Rows are points. Each copy is the shape, with its points in the same order, turned, moved and blurred by noise. Is it also mirrored, or only turned?

Shape:
[[  6  25  -5]
 [ -4 -35  -1]
 [-36 -59  34]
 [-41 -11 -30]
 [ 43 -44 -25]
 [ 11  -1   0]
 [ 14  40  -3]]
Copy 1 (7 x 3):
[[-33 -16   0]
 [ 23   7 -15]
 [ 25  62   1]
 [-12  18 -58]
 [ 48 -33   3]
 [ -9 -11  -3]
 [-43 -18  11]]
Copy 1 is: mirrored
Copy 2 (7 x 3):
[[ 11  -5  20]
 [  9  44 -20]
 [-35  69 -28]
 [ 20  62  22]
 [ 55  15 -43]
 [  9   1  -3]
 [ 16 -23  24]]
Copy 2 is: only turned
Copy 3 (7 x 3):
[[-18  -8 -17]
 [ -9  40  15]
 [ 19  84  11]
 [ 24   1  22]
 [-56  33  37]
 [-17  19  -8]
 [-27 -20 -33]]
Copy 3 is: mirrored

Shape, 7 rows:
[[ 25  -2 -23  39]
 [ 15  48  10  28]
 [ -5 -34   2  34]
 [  2  -8  29 -51]
 [ 42  48 -38   2]
 [ 33 -32  -4  18]
 [-26 -19  17 -21]]
Copy 1:
[[  0  12   8  46]
 [ 25   6  41   4]
 [-49  10 -10  29]
 [  0 -20 -49 -40]
 [ 67  10   5  33]
 [-26 -18 -21  35]
 [-24  13 -33 -25]]
Copy 1 is: only turned
Copy 2 (7 x 4):
[[ 30  42  17  43]
 [ 15  59  17 -19]
 [ -7  15  30  43]
 [ 16 -47  10 -22]
 [ 69  49 -17  -9]
 [ 31  -3  33  40]
 [-16 -29  -1  10]]
Copy 2 is: only turned
Copy 3:
[[-34 -51  -4   7]
 [-27 -31  34 -34]
 [ -4 -27 -37  12]
 [  9  43  26  23]
 [-59 -44  52   6]
 [ -5 -36 -11  38]
 [ -3  38 -13   5]]
Copy 3 is: only turned
Copy 4:
[[ 26  26  -2  -8]
 [-16  34  17  33]
 [  0  -2 -31 -26]
 [ -5 -40 -42  59]
 [ 42  22  34  47]
 [ 29  12 -41   0]
 [-17 -44 -31  18]]
Copy 4 is: only turned

Shape:
[[-40  23 -28 -23 -41  12   4   8]
 [  2   5 -46  11 -35  41  30  18]
 [ 35  -5  20   2  42  19 -18  12]
 [ 61   8 -10 -17  48   0   6 -57]
 [ 55 -61  23 -32  27 -37  -4  22]
 [ 27 -35  51   7  19 -26  -4 -15]
 [  3   5  -4  12 -65  35  -9  -1]
 [-32  16  18  62 -48  42   9  20]
 [ 35 -26 -17  22  44 -42  -4   1]
 [ -4 -35  13  31  58   5  10  11]
 [-11   2   5  24  -9   6 -25  52]
 [ 28 -17  21 -20  23  -3  26   2]
 [-34 -15 -27  19 -38  57 -20  -7]]
Copy 1 (13 x 8):
[[ 56  29  17  -6  25 -23  -6  24]
 [ 11  52  36  34  31  -5 -17  27]
 [-35  19   6   1  10  -1  26 -54]
 [-62 -14  46 -12  23 -22  67 -11]
 [-40 -21 -49  21 -12  21  56 -14]
 [-41 -43 -20   6 -11 -13  12 -34]
 [ 38  10  33  49  23 -23 -18  -6]
 [ 20  26  28  26  21 -22 -82 -24]
 [-52  -9  12 -14 -22  34  22  -6]
 [-58  27 -11 -18 -23  -6 -11 -28]
 [ 24  27   0   5   3  25 -24 -37]
 [-39  -1 -20   2  25 -13  25  -9]
 [ 35  47  42  32 -16 -40 -21  -6]]
Copy 1 is: mirrored
Copy 2:
[[-10  11  59  48  10   0  14  18]
 [ 27  18  64 -11  48  22  32   9]
 [ 17 -47 -39 -22  15  -7   9 -14]
 [ 34 -21 -33 -23  13  33 -53   5]
 [ 44  -9 -78  29  53  -5   1   5]
 [ 16   3 -70  -2  19 -29   1  21]
 [ 10   8  52   1  46 -42  -4  25]
 [-16  24  56 -26  18 -52  50  24]
 [ -7   0 -56 -16  48  39   8   0]
 [  7 -14 -39 -35   7   9  55  27]
 [-22  -9   4   0  35 -24  48  -2]
 [ 46   6 -34  13   5   3   1   0]
 [  0 -16  74  -6  34 -12  29  61]]
Copy 2 is: mirrored

Shape, 14 rows:
[[ 23 -28  33  -9 -15  15 -15  22  -8]
 [ 14 -45  -1  39 -34  25 -15 -27  10]
 [ 40  77 -45   0  26 -33 -43  56  -2]
 [ 15  12 -26 -38  20  15   9  -7  28]
 [-14 -47   7   5 -20  15 -21 -22  -2]
 [  9  48  -6  -7   4  25  -6  -2  -9]
 [ -4   7 -39  -8  18  47  10  25   3]
 [ -1  65   3  17  34   0 -34  53  23]
 [  0 -26  18  35 -27  -8  18   0 -34]
 [-20 -22  18   4 -18  -5 -30 -29 -26]
 [ 19 -27  31  15 -16  -3   3 -29  -1]
 [-16 -11  14  17 -55  -7   7   5  20]
 [  1  51 -29  -1  54 -39 -20  56   9]
 [ -5 -23   7  -4 -50   4 -19   4 -14]]
Copy 1 (14 x 9):
[[-37 -23  33   6   8  -3  -1  17  26]
 [-26  -7 -24 -25  -3  38 -15 -11  22]
 [ 30  -3  44 -12  59 -45 -18  57 -80]
 [ -1   1  -7  12   8 -46  30  -9 -24]
 [-13  11   2  -2  -6  16 -14 -21  38]
 [ 23 -30  11  -4 -12 -37  -7  15 -21]
 [  4  13  -9  26 -26 -18  15  32 -31]
 [ 14   2  16 -18  22 -69 -29  73 -25]
 [ 17 -20  17 -21   3  38   9  20  41]
 [ 14  -3  24  -5   5   7 -29 -22  44]
 [ -9 -30  -1 -20  16   6   5 -10  44]
 [ -9  10  22 -57 -12   3  14   4  29]
 [ 38  24  29   4  56 -59   0  65 -36]
 [-14   0  41 -20 -10  17  -7 -10  18]]
Copy 1 is: mirrored
Copy 2 (14 x 9):
[[ 47  -3 -21  -6 -28  17 -13 -15 -14]
 [ 11 -25  21  23 -53  42   5  16 -29]
 [-11  48 -95  -2   4  41  75 -38  29]
 [  9  37  -1  24  22  -6  38  -6 -13]
 [ 24 -28  25   6 -40  10   8   6  -2]
 [ -8  39 -22  17   3  25   5  -1  31]
 [-27  43   1  22 -15  -3  16 -39  -6]
 [-14  57 -80 -14 -30   0  40   3  24]
 [ -2 -24   5 -35 -27  49 -16  -1  -6]
 [ 21 -37   8  -4 -28  21   4   9  31]
 [ 22 -21   2  -4 -13  32  -7  28 -17]
 [ 23  18  24 -36 -42  40  17  18  -4]
 [-23  34 -79 -31   5  -4  69 -30  15]
 [ 38  -4  19  -8 -39  41   8 -12  11]]
Copy 2 is: mirrored
Copy 3, 14 rows:
[[  8 -11   3  31  27  32 -24  -3 -28]
 [ 22   8 -38  63  -5 -22 -23   7 -22]
 [ 79  -9 -13 -92 -27  53  -2 -26 -21]
 [  5  12  21  -3 -29  22  34 -20 -11]
 [ 12  -2   5  44  18 -28 -12   4 -15]
 [ 14  43   6 -28  -6  21  -9 -16 -16]
 [ -7  14 -18 -21  10   8  40 -29 -11]
 [ 17 -17 -17 -77 -16  29 -32 -39  -5]
 [ 29  18 -18  32  37   9 -30  36  16]
 [ 34  12  21  18  28 -25 -37  17 -15]
 [ 12  10   2  45  -3   5 -33  23  -5]
 [ 39   9 -11  43  11   3 -32 -26  29]
 [ 38 -33   2 -83 -23  35   7 -17  13]
 [ 40  13   2  35  40   5 -21 -18  -9]]
Copy 3 is: mirrored

Shape (16 x 11):
[[ 25 -41  37  14  43  46 -27  -3 -15 -20  25]
 [  8  56   6  39  14  13  20 -30  28 -22 -44]
 [-12 -10  31 -16  32 -32   5 -18 -53 -47  25]
 [ 42   7  15 -26  41  20 -31 -33  24  22   2]
 [-17   4 -16  11  24 -44  45 -17  30  50 -21]
 [  9 -23  28 -10 -32 -22  13 -28  22  38 -41]
 [ 33  39 -38   5  35  50  43  34 -47 -31  11]
 [-21  30 -21  12 -40   8 -25  41  10  26  26]
 [ -1 -25 -28 -28 -34  29   4  22 -16  24 -51]
 [ 28 -19 -11 -47  39 -28  -1  10  14 -47 -41]
 [ 53  16 -44 -37 -49 -32  28   8 -19  24   6]
 [-31 -27  -1 -41 -36 -27  31 -23  26  21   7]
 [ -5   1 -16  45  -4 -19  21 -28  17  36  -4]
 [ 47 -11  -4 -33 -14  46 -24 -16  41 -32   8]
 [ 37  -1  32   3  19  -7  49  18 -35  40  30]
 [  2 -11  40  42  38 -14 -18  16  16  10 -31]]
Copy 1, 16 rows:
[[ 35  50  -3 -71   5  17  19  51  47 -24  12]
 [-34 -16 -19 -26  -3   1  22 -30 -15 -51 -12]
 [ 57 -15  -1 -26  71  14   6  45  19   3  -3]
 [ -2  25  -5 -24 -11 -46  44  29  54 -11  -1]
 [-39   2 -20  30  13 -16 -45 -11  27  11 -19]
 [-44  -8  -1  33 -19  12   5  54  32   0 -32]
 [ 61  -6  41 -61 -15  13  -8 -52  10  -8  22]
 [ 42  56  -4  24 -40   6  -1  -1 -33   9 -34]
 [  2  11  20  23 -48  54  22   7  33  38   0]
 [-13 -21  10 -31  24  -6  32  24   7  53  44]
 [ 19 -26  61  12 -36 -22  -7   7   7  50 -46]
 [  6 -18 -37  36 -17   5 -16  45  25  45 -36]
 [-25  24 -14   3   1   2 -28  -3  18  -8 -56]
 [ 11   2 -15 -60 -55 -14  54  41  19  19 -10]
 [ 35   5  43  -6  -3 -13 -56  29  45 -29  -2]
 [-35  51  -1 -10  24  12  -4  32   5 -35  18]]
Copy 1 is: mirrored
Copy 2, 16 rows:
[[  7 -41 -20  37   5  36   7 -27  22  30 -42]
 [ 25  30   1 -32 -63   1   2  32 -40  25 -41]
 [-26   4 -39   5  41  25  14  54  30  21 -43]
 [ 21   2  41  -5  -1  39  -5 -21  18  -1 -67]
 [ -8  19  37 -26  19 -17   2  16 -71 -23  -2]
 [ 27  34  20 -13   3  21  32   4 -15 -45   5]
 [-80 -12   8  23 -60 -13  23  40  -5  55 -62]
 [-29  15  42  -7 -32  -1 -20   2  15  32  51]
 [-53  33  13  14 -43  29  32 -12  -4 -35  14]
 [-41 -14 -31 -62 -12  27  19  10   6 -23 -55]
 [-57  11  65 -17 -15 -27  35  51  29 -32  -2]
 [-24   8  35 -25  34  45  45  30 -17 -17  35]
 [ 24   9  33  14  -8  -3  -2  23 -44 -17  13]
 [  6 -24  35 -27 -41  61  40  -5  41   9 -32]
 [-24   6  32  30  34 -41  41  11   0  22 -35]
 [ 15   5 -33  -8  -3 -20 -15 -38 -18   2 -10]]
Copy 2 is: only turned
Copy 3:
[[  2  23 -46  15  14 -89   0 -15 -15  12 -34]
 [-36  -2 -50 -50  12  -3 -20  27   6 -44  16]
 [ 45  10 -37 -15 -12 -28  62   2  10  -2 -36]
 [-58  14 -24  -7 -27 -35 -18  11 -22  27 -48]
 [-10  16  11 -82  11  29 -27  12   2  32  12]
 [-10  27  12 -31  34  13 -38  40  40  27 -43]
 [ -9  18  -5  -5 -48 -71  18  -7  14 -41  68]
 [-11 -48  54   8  25 -11 -14  -6  -5  -6  15]
 [-27  46  48  25  19  -6 -21   0  43  -9  -1]
 [-23  76  -9 -12   0   1  47  45 -23  -9 -24]
 [-16   1  47  -2 -27  -1  13  65  48  33  27]
 [ 31  15  29 -11   4  38 -30  25  15  25 -24]
 [ -3  -6 -13 -47  34   0 -28  10  10  29  27]
 [-22  22 -19  51 -22 -24 -30  45 -25   1 -24]
 [ 23   9  17 -48 -21 -76  -3  16  24  25   2]
 [-26  12 -11 -63  54 -41   5  10 -13  -4 -35]]
Copy 3 is: only turned

Shape:
[[-26 -17   0 -42  19 -38   2 -65  38  25  -9 -11]
 [-29  22 -23 -61   5 -13  22 -25   8   7   0   3]
 [  4 -30  19  27 -25 -24  24   0 -22   7   5 -19]
 [-18  50   3  -9  14  56 -72 -12  -9 -20 -27  19]
 [  4 -27  11  12 -14 -24   8   6  10  22 -36 -26]
 [-19  -6  -2  12 -44  -9  16 -19   7  -8   5  -3]
 [ 20  -7 -11  36 -38   1   7  25  23  19 -11 -34]
 [-28   5   9 -25  17   6   3 -41  44  31  19  46]
 [ 39 -17 -30   5 -18  26  12 -23  -6  27  10 -36]
 [-28 -46   1 -59  37   8   4 -22  25 -11  -1  33]
 [  4  11  28  10   6  -1  17  -2  -5  31  19 -38]
 [ 20 -17  -2  36 -33   3  53 -13 -16  49 -43 -15]
 [ 25  34  47 -24 -15  47 -76 -39  18 -70 -25  37]
 [  9   7  11 -22  -5  29 -75 -50 -36 -22  -5  36]
 [ 20   5  20 -32 -36  -5  -1  17   8  39 -10   5]
 [  8 -17  27   2 -23  22  39 -23  -9   5 -19 -35]
 [ 52  85  -2   3  31  23 -55  -9 -10 -45 -12  44]]
Copy 1:
[[  1  -3 -20  10 -43  45 -35   9  28 -18 -65  32]
 [ -8  -4  -8  28 -12  24  -8  15  55  27 -36   6]
 [-15   2  17   0 -31 -25  15   4 -44   2 -18  15]
 [ 56 -15  20 -20  28  19  11 -63  60  -9  20 -18]
 [  7  24  16   9 -40 -15  20   3 -12 -31 -37  20]
 [-20 -30  25  21 -30  -9  11  -6   2 -10  -4  23]
 [ -4  21  36  12 -24 -18  36  21 -12 -36  19  29]
 [-27  11   4   7 -32  43 -48 -26  50 -18  -6  -5]
 [ -5   1  58 -15   2  20   5  50  -6 -12  -1  11]
 [-10   2   8 -32 -39  -5 -57 -16  71  14 -46   9]
 [-19  33  -1 -14  -4  25  21   0 -21   7  -2  13]
 [-16  20  60  16 -44   1  43  25 -30 -24 -34 -21]
 [ 15 -60   5 -37  58 -16   0 -75  59 -61  -3 -10]
 [ 47 -47  25 -15  42   4 -40 -47  22 -13 -10 -28]
 [-13  38  23  42  14 -18   1  -4  13 -22 -21   4]
 [-27  -5  44 -18 -12   5  35   1 -10  -7 -46  11]
 [ 31 -31 -32 -28  54  -6  16 -17  51 -36  46 -66]]
Copy 1 is: mirrored
Copy 2, 17 rows:
[[ 30  -4  48  13  -7  -9 -18 -41  44 -45 -48  32]
 [ 57  -6  12  -6 -20 -26 -13   2   2 -27 -62  26]
 [-20 -12  -7  29 -34   3 -21 -21 -12 -10  22  37]
 [ 57  75 -27   6  37  26  17  36  -2 -25  -5   2]
 [-12 -16 -16  14 -22  14   4 -33  14 -38  14  46]
 [ 16  -4  -6  10 -28 -16 -45  11  18 -24  21  42]
 [-26  -5 -21 -17 -22  -9  13   2  16 -10  39  53]
 [ 17  14  46 -13 -23   3 -20  16  30 -50 -38 -15]
 [-16  27  -2   5 -25 -49  12 -16  33  19   6  28]
 [ 29 -14   6   7   6  10 -38 -15  28 -21 -55 -41]
 [-32  22   8  10 -23  -4   5   0 -20 -23 -18  47]
 [-28  -8 -32  46 -70 -21  27  -9  31 -37  16  42]
 [ 48  95 -49 -13  55   3 -37  -9   4 -65  11 -20]
 [ 61  92 -10  25  11  12 -18 -13   1 -15   1 -23]
 [  7  24 -26 -31 -56   7   3 -24   3 -33  -7  24]
 [-28  17 -40  29 -28 -24 -21 -14  22 -26 -16  47]
 [ 53  76 -19 -10  43 -31  29  24 -63 -49  20 -29]]
Copy 2 is: mirrored
